Each row is a point. The points of each table are mixes of a few directions, plus a little noise. How many directions does each table use, and how many do they share? Where both have some left over, give the other angles between the two spaces (their principal angles), to ten degrees, smallest first.
In the rows, zero is written as 100.

First (6 x 2):
157  101
146  101
78  99
113  100
57  99
49  98
Second (5 x 2):
88  131
108  80
76  160
111  71
116  58
Directions: first 1, second 1, shared 0; angles 70

First (5 x 3):
132  70  133
84  142  94
74  89  57
129  58  125
82  140  90
Second (4 x 3):
121  156  153
98  95  96
97  92  93
84  56  58
Directions: first 2, second 1, shared 1

First (5 x 4):
73  42  100  139
59  93  99  109
133  94  90  72
125  135  108  95
110  136  104  86
Second (8 x 4):
106  123  108  79
94  77  89  127
95  75  56  195
97  95  125  51
111  139  108  76
99  99  115  70
98  92  103  97
100  100  97  106
Directions: first 3, second 2, shared 1; angles 50

First (7 x 6):
102  112  104  93  105  96
121  135  80  100  66  109
111  176  130  56  138  74
92  47  78  132  72  119
64  44  140  94  166  81
111  126  95  94  90  101
98  59  74  130  64  120
Second (6 x 6):
110  77  124  80  106  102
105  84  59  99  86  104
131  167  112  90  138  93
77  111  125  93  132  81
105  67  62  151  7  139
74  94  117  87  131  80
Directions: first 2, second 4, shared 1; angles 30

First (7 x 8):
116  69  63  151  93  136  112  61
105  91  88  116  98  111  104  88
105  90  87  117  98  112  104  87
71  156  168  7  112  35  78  171
93  114  117  76  103  83  94  118
111  79  75  134  96  124  108  74
100  101  101  99  100  99  100  101
Second (9 x 8):
96  95  109  121  89  105  96  71
115  62  88  106  90  87  86  114
152  81  80  123  109  127  65  102
101  85  105  122  87  102  92  76
39  128  149  139  68  105  125  5
85  101  96  69  104  76  116  135
77  140  103  60  120  92  128  128
145  87  84  120  109  126  70  100
91  121  86  41  125  78  123  169
Directions: first 1, second 3, shared 0; angles 40

First (9 x 9):
72  75  76  104  87  60  145  83  83
96  69  142  150  89  158  92  105  94
124  95  97  102  103  103  100  124  89
100  96  82  91  99  82  116  114  95
95  87  115  121  95  112  100  83  93
140  158  121  79  125  79  35  5  101
101  103  89  88  101  100  104  129  107
77  148  87  50  112  87  77  92  145
95  67  92  115  88  119  130  165  93
Second (10 x 9):
64  110  104  96  101  176  40  108  130
118  98  111  98  81  114  37  63  73
110  87  110  81  66  43  131  123  93
95  106  67  102  131  106  122  114  105
76  112  122  141  144  145  131  85  136
64  94  125  79  66  87  136  159  143
114  98  75  93  108  70  124  108  85
127  87  120  90  61  56  91  85  72
108  108  73  114  137  113  106  86  91
124  99  92  105  105  91  84  70  72
Directions: first 4, second 4, shared 2; angles 60, 90

First (10 x 11):
139  117  94  155  135  100  91  74  102  40  75
78  83  130  105  81  111  122  114  110  136  88
72  99  81  93  87  108  97  117  101  148  89
116  108  61  154  120  101  76  92  96  78  73
79  99  113  70  86  105  112  110  104  132  106
61  102  93  56  78  108  106  122  102  163  104
104  76  155  121  90  105  129  99  111  92  96
115  115  128  62  110  95  113  87  103  74  121
118  107  89  97  112  92  89  89  93  70  111
117  93  55  86  102  77  64  95  76  69  136
Second (10 x 11):
94  103  90  169  108  119  101  103  112  116  45
105  98  108  45  93  85  99  98  90  87  144
102  99  103  75  97  93  100  99  95  94  120
101  99  102  85  98  96  100  100  98  96  112
96  102  93  152  106  114  101  102  109  112  58
97  101  96  133  104  109  100  101  106  108  74
92  104  87  195  112  126  102  104  117  122  24
102  99  102  83  98  95  100  99  97  96  114
105  97  108  40  93  83  99  98  89  86  148
106  96  111  24  91  79  99  97  87  82  160
Directions: first 4, second 1, shared 1

First (10 x 12):
64  90  108  114  92  59  69  148  87  113  90  49
20  89  101  102  97  116  94  121  83  152  127  5
122  99  102  99  98  99  107  107  94  89  90  117
76  108  97  92  107  102  92  88  113  105  113  103
167  86  108  114  85  93  121  128  69  78  65  113
114  114  95  79  110  120  113  72  115  85  110  154
112  102  93  92  104  156  136  57  102  111  121  105
118  127  92  87  119  70  71  50  159  60  101  195
104  87  100  127  93  96  92  87  102  113  96  58
104  97  106  93  94  89  105  142  76  94  88  101
Second (9 x 12):
111  116  140  87  67  89  117  75  90  155  75  86
132  85  160  95  117  111  108  114  134  167  62  89
80  49  101  144  90  90  117  116  131  80  124  141
75  71  101  98  139  111  88  73  99  46  99  96
109  134  95  104  100  103  91  104  98  73  123  87
91  63  74  113  75  86  101  102  100  95  114  128
116  93  73  105  118  108  69  113  113  47  132  100
59  186  82  68  121  111  131  99  42  126  62  76
129  102  74  85  73  91  78  104  92  112  110  98
Directions: first 4, second 6, shared 0; angles 50, 70, 70, 90

First (11 x 14):
139  65  90  131  80  93  92  107  105  71  119  81  117  71
60  128  80  94  150  101  51  46  131  118  30  87  40  106
99  103  109  120  94  92  136  119  108  99  133  121  143  122
93  134  104  45  126  120  79  65  100  132  23  90  37  90
145  68  110  99  57  103  121  136  72  80  142  95  131  75
142  93  106  130  90  92  136  110  126  90  112  107  144  96
76  73  98  119  75  91  102  136  67  80  173  108  131  114
55  122  80  111  144  94  60  57  131  112  56  94  61  116
100  91  107  119  83  92  129  128  93  91  148  116  143  116
51  145  104  31  133  121  71  68  83  141  33  100  26  111
140  79  110  100  68  102  123  127  84  86  129  98  128  82
Second (8 x 14):
111  88  86  123  104  94  89  73  124  102  69  89  89  82
62  56  49  44  96  77  46  100  51  59  100  54  61  23
68  112  80  128  121  89  96  145  120  46  140  100  87  164
136  83  124  126  73  129  74  61  93  144  71  97  80  86
162  116  130  53  74  124  157  105  95  132  50  109  93  81
77  88  76  153  92  88  128  113  132  87  94  110  79  148
92  135  119  91  138  94  92  106  109  92  142  112  155  113
93  121  136  82  101  106  118  97  78  138  134  129  157  102
Directions: first 4, second 6, shared 3; angles 90

First (10 x 18):
115  97  94  85  87  64  112  116  111  102  107  100  118  110  90  116  62  78
100  98  99  83  98  84  109  101  102  89  106  98  109  109  105  103  99  82
123  92  88  41  74  11  137  128  123  79  124  95  148  135  93  135  37  30
86  107  108  147  117  164  72  83  84  119  82  105  65  73  103  76  139  154
85  106  107  144  117  162  73  82  85  117  83  104  66  74  103  76  140  151
66  107  115  149  131  195  66  63  72  106  79  102  50  70  120  58  187  165
91  100  103  100  107  114  98  90  94  94  99  99  93  98  110  91  124  103
93  96  101  71  100  82  113  95  99  76  110  95  111  115  113  101  113  71
126  100  91  112  83  73  100  125  116  126  99  105  112  97  73  121  37  101
116  95  92  70  84  49  119  118  114  92  112  98  128  120  92  122  59  62
Second (8 x 18):
101  84  94  39  109  70  134  98  105  41  130  83  146  122  128  104  112  34
101  115  105  161  92  131  66  102  96  158  69  116  56  76  73  95  88  165
100  98  99  97  102  101  102  100  100  95  103  99  105  101  103  100  100  96
96  93  100  51  99  65  126  97  102  61  119  91  126  125  119  106  111  50
119  69  83  63  137  124  130  101  111  29  143  72  173  89  134  90  103  51
99  114  105  149  91  123  72  102  96  149  75  113  62  83  76  98  90  153
86  126  113  139  71  89  72  100  91  164  62  124  37  104  70  106  96  148
97  102  101  99  96  96  99  99  99  104  98  102  96  102  99  101  100  100
Directions: first 2, second 2, shared 1; angles 80

First (11 x 20):
100  108  77  94  105  100  114  92  99  96  92  100  92  96  101  117  108  103  99  108
100  104  87  97  103  100  108  96  99  98  96  100  96  98  101  109  105  102  100  105
100  100  101  100  100  100  99  101  100  100  100  100  100  100  100  99  99  100  100  100
98  69  195  123  77  99  42  131  103  117  131  101  132  119  93  32  65  90  102  67
100  105  84  96  104  100  110  94  99  97  95  100  95  97  101  112  106  102  100  105
100  96  111  103  97  100  93  104  101  102  103  100  104  102  99  92  96  99  100  96
101  112  62  91  109  100  123  88  99  93  87  100  87  92  103  127  114  104  99  113
101  119  41  85  114  101  136  81  98  90  81  100  81  88  104  142  122  107  98  121
100  95  116  104  96  100  90  105  101  103  105  100  105  104  99  88  94  98  100  94
100  107  78  95  105  100  113  93  99  96  93  100  93  96  101  116  108  102  100  108
99  85  148  112  89  99  71  116  102  109  116  100  116  109  97  66  82  94  101  83
Second (9 x 20):
96  93  117  106  93  100  88  104  101  103  104  94  105  105  101  93  96  100  99  97
66  49  78  79  116  126  102  114  88  119  113  125  53  83  80  124  118  107  110  125
146  132  142  102  108  83  102  107  102  93  114  133  138  107  91  25  58  77  106  59
86  74  87  85  113  114  105  109  92  111  110  123  75  89  85  106  106  101  108  110
102  106  107  107  93  96  94  98  103  98  97  88  109  105  106  100  99  101  96  97
96  101  98  105  94  98  97  97  102  98  95  87  101  103  106  111  105  104  96  104
112  118  88  98  104  94  113  92  101  93  94  102  104  99  102  100  99  98  99  98
99  115  88  108  90  93  102  87  105  92  85  73  106  105  115  124  111  107  92  107
98  110  95  108  89  95  99  91  105  94  88  76  107  105  112  117  107  106  93  104
Directions: first 1, second 3, shared 1

First (11 x 24):
94  96  104  98  144  66  93  127  156  91  112  64  128  63  124  94  121  98  98  93  66  93  157  116
91  85  98  102  75  115  84  64  34  79  95  99  97  146  113  144  97  123  77  89  113  131  103  98
122  89  112  97  72  106  134  99  111  70  115  97  118  41  128  105  91  53  140  67  96  126  99  88
108  98  111  102  91  114  103  95  98  112  102  134  80  92  84  90  99  99  124  79  99  86  89  86
101  103  92  100  81  108  106  91  78  94  94  95  102  114  102  108  89  95  90  116  118  115  77  100
94  118  70  98  83  97  115  105  85  89  84  58  120  127  107  105  79  85  60  166  133  127  58  116
97  106  94  102  81  118  95  85  64  112  88  120  80  139  80  103  90  114  88  115  122  98  67  95
93  100  95  100  104  96  93  97  92  96  97  88  105  115  104  109  102  109  84  109  102  106  105  106
99  95  118  99  146  77  89  124  160  112  115  104  102  57  101  78  125  106  124  68  59  68  154  102
98  113  91  100  104  100  102  110  109  115  92  102  95  109  83  83  95  101  91  127  110  88  78  103
101  98  116  102  120  103  85  104  117  128  105  139  73  95  74  79  113  119  123  73  82  63  114  90
Second (8 x 24):
93  94  101  99  123  82  91  109  119  91  106  77  116  89  117  106  113  106  93  93  81  102  137  110
93  102  89  99  105  89  99  104  100  89  98  71  117  107  113  109  99  99  79  120  103  114  105  112
108  104  101  101  77  120  109  91  82  111  95  129  80  108  81  92  88  95  112  100  116  95  64  88
96  93  107  100  121  87  91  107  120  96  108  92  108  85  110  102  113  106  103  83  80  95  135  104
94  108  83  99  92  96  105  101  88  89  92  72  115  118  109  109  90  95  73  135  117  119  84  111
95  105  87  99  98  94  102  102  94  90  95  75  114  112  109  108  94  97  78  126  110  115  93  110
119  81  146  104  112  119  91  94  126  133  120  190  51  54  68  72  122  112  179  5  61  45  130  65
101  112  84  100  72  114  113  92  71  99  87  96  98  126  93  103  79  90  83  137  132  115  51  101
Directions: first 4, second 2, shared 2

First (10 x 32):
89  133  118  142  99  123  97  80  157  116  141  112  95  107  156  122  62  117  56  77  145  127  96  98  87  95  59  123  114  124  154  118
81  143  93  109  83  103  40  100  66  86  40  135  76  77  143  81  177  62  81  132  186  64  120  139  134  103  123  92  129  81  67  104
113  46  102  85  113  87  142  102  108  100  166  57  123  113  75  99  61  126  110  89  8  110  80  63  85  107  95  107  60  97  114  95
89  147  99  113  89  112  67  98  95  101  42  137  81  90  119  102  131  79  93  108  179  93  117  131  112  94  103  93  136  104  89  104
108  121  95  90  101  106  111  109  100  111  37  123  96  106  50  116  85  95  135  89  121  117  112  113  87  86  99  84  128  119  89  93
108  81  97  88  105  94  118  105  97  101  107  88  107  106  74  101  86  107  116  96  64  105  96  89  93  100  103  97  89  101  97  95
115  84  87  66  105  88  122  117  74  101  49  99  105  104  26  100  96  95  152  100  67  102  106  101  92  94  119  78  102  102  67  84
108  65  83  64  100  77  97  117  45  83  77  84  105  92  61  74  142  85  131  125  54  69  101  99  117  108  140  82  80  72  51  86
102  95  116  123  108  112  129  86  154  116  167  85  110  116  120  121  38  131  77  70  79  134  85  75  76  98  62  121  89  122  154  110
86  88  108  122  96  98  77  86  104  88  173  79  101  91  176  83  123  102  47  114  96  79  88  90  118  115  98  121  75  78  118  112
Second (11 x 32):
139  72  122  70  94  57  141  79  58  94  66  77  78  76  33  72  96  106  142  98  75  87  116  72  47  93  120  99  79  101  75  82
81  136  109  136  94  120  72  87  132  105  122  117  92  99  168  110  103  99  53  97  158  105  100  112  111  101  78  116  117  107  131  116
115  140  119  112  97  108  123  83  128  120  47  128  81  100  69  122  57  108  118  71  157  133  118  104  56  78  76  102  134  140  120  100
93  54  72  77  118  107  116  134  103  99  146  76  139  129  73  111  82  110  119  100  5  108  75  90  128  110  106  88  75  88  95  95
126  102  107  80  105  92  145  99  103  115  44  106  94  105  18  114  56  110  152  76  92  127  112  92  57  82  95  88  114  129  95  86
70  124  91  129  99  127  61  105  126  100  134  115  108  108  171  111  115  94  54  107  133  99  90  119  138  108  87  108  112  94  121  117
79  120  68  90  100  117  61  132  80  95  48  129  108  106  97  106  144  71  112  120  123  87  104  138  148  103  121  76  126  87  64  98
98  89  122  123  94  90  92  73  106  90  167  76  91  84  165  80  110  109  51  106  103  83  94  81  94  110  92  127  73  87  124  110
88  56  70  77  110  100  91  133  77  87  137  77  130  114  96  93  124  94  107  121  23  83  79  99  144  117  123  87  73  69  76  96
72  128  99  133  93  119  55  95  119  96  131  114  97  98  183  101  128  91  46  111  149  90  95  118  133  109  90  113  110  91  118  117
138  79  121  73  96  63  145  81  69  99  59  83  80  81  27  81  85  108  145  91  81  97  117  74  45  89  113  97  86  108  81  82
Directions: first 3, second 4, shared 3
